Each row is a point. The points of each table are mixes of a few directions, plus a little noise. How many directions does each table use, and how many do they share? Where both have some left over, give the other angles between the two spaces (their principal angles), to ten degrees, smallest first.

First, 6 rows:
[[  7.5  -6.8]
 [-45.3  42.2]
 [ -7.6   6.7]
 [ 15.9 -15.5]
 [ 12.7 -13.1]
 [ 16.2 -14.8]]
Second:
[[  0.8  -0.6]
 [ 18.2 -17.6]
 [-46.8  44.2]
 [  4.0  -3.9]
 [ 17.4 -16.5]
 [  5.9  -5.8]]
Directions: first 1, second 1, shared 1

First:
[[ 26.9 -10.3 -11.7 -16.4  -5.2  -9.9]
 [ 11.1  -8.8  -2.6  -6.2  -4.4   1.5]
 [-13.3  13.3  -3.8   8.7  -8.0  -3.6]
 [ 23.4  -7.9   4.0 -14.7  25.1  -8.6]
 [ 25.3 -24.4  -0.8 -15.1  -5.8   7.2]
 [ 21.7  -3.9  -6.8 -12.8   8.9 -13.3]
 [-26.7  19.1  14.5  15.3  25.1  -2.0]
 [  2.8 -43.5  14.9  -1.3 -20.3  43.9]
 [-69.6  64.7  -8.9  45.2 -18.2 -16.2]]
Second, 9 rows:
[[-11.1 -24.5  20.7 -24.8  21.8 -47.1]
 [  1.6  -4.3   1.5 -11.5  -7.2  15.2]
 [-10.0  21.1 -51.2  20.3   5.9  -5.4]
 [  3.1  16.6 -33.9 -10.4  -1.4   5.4]
 [  4.5   2.0  27.6  43.9 -11.2  21.0]
 [ 32.3  32.7  -7.7 -17.9 -11.9  18.2]
 [ -6.3 -31.2  41.7 -13.9   2.8  -8.4]
 [ 12.4  -8.2  38.6 -11.5  -1.2  -4.3]
 [-26.5  -4.2 -37.3  25.7   2.5   5.3]]
Directions: first 3, second 4, shared 1; angles 50, 60

First:
[[ -6.2 -37.2 -12.0 -17.8  -1.2   2.2 -14.2  30.5  10.7 -35.3 -19.1]
 [-24.3 -28.7 -15.8 -16.6  -8.1  10.9 -22.0  28.3   4.6 -41.2  -7.8]
 [ -5.5  46.4   5.1  18.2   0.1 -12.6 -23.5 -53.7  -8.8   7.9  31.0]
 [ 18.2  -8.7  -0.1  -5.4   6.8 -18.5 -24.6 -10.2  13.3 -16.3  -8.9]
 [  5.3  17.1   5.6   9.2   1.9  -2.4   5.1 -16.1  -2.9  15.8   8.2]
 [ 48.0 -41.9   4.3 -16.6  12.3 -15.1  18.9  27.9  21.7   6.9 -39.9]
 [ -4.7 -29.4  -5.7 -11.8  -1.6  11.7  10.8  35.8   3.0 -11.3 -17.2]
 [  0.9  39.4  12.1  19.6   0.8   2.0  19.6 -29.8 -14.3  36.9  20.2]
 [-30.3  42.9   6.2  20.8  -9.3  23.2  29.3 -16.1 -27.1  36.3  31.6]]
Second, 9 rows:
[[-26.6  15.3   1.3  15.5  14.7  32.3 -27.7  28.4 -15.8   1.6  18.6]
 [ 35.9 -11.6   1.6 -10.4  -3.7 -29.2  50.7 -25.8  17.7   9.7 -46.0]
 [-22.3  14.0 -11.6   2.6  23.5  40.3 -21.7  22.8 -16.4 -16.1 -11.2]
 [ 23.0 -11.2 -13.5 -27.6  -8.0 -17.9 -10.3 -24.9   4.6 -16.2   6.9]
 [ -7.4  26.8   7.5  20.5  27.4  28.9 -48.7  21.1 -18.3  15.6  36.7]
 [-14.7 -11.0  17.5  21.6  -8.4   5.5  57.3  32.6   4.4  28.0 -28.3]
 [ -0.2 -24.8  -7.7 -22.2 -26.0 -12.8   1.1   0.1   4.2 -11.9  22.4]
 [ 25.3   9.9  -1.6  -4.8  14.6  -6.4 -14.0 -19.7   0.7   3.1  -1.0]
 [-12.2  -8.0   6.5   5.0 -34.0 -41.5  13.8 -33.8  18.7 -13.3   1.2]]
Directions: first 3, second 5, shared 2; angles 50
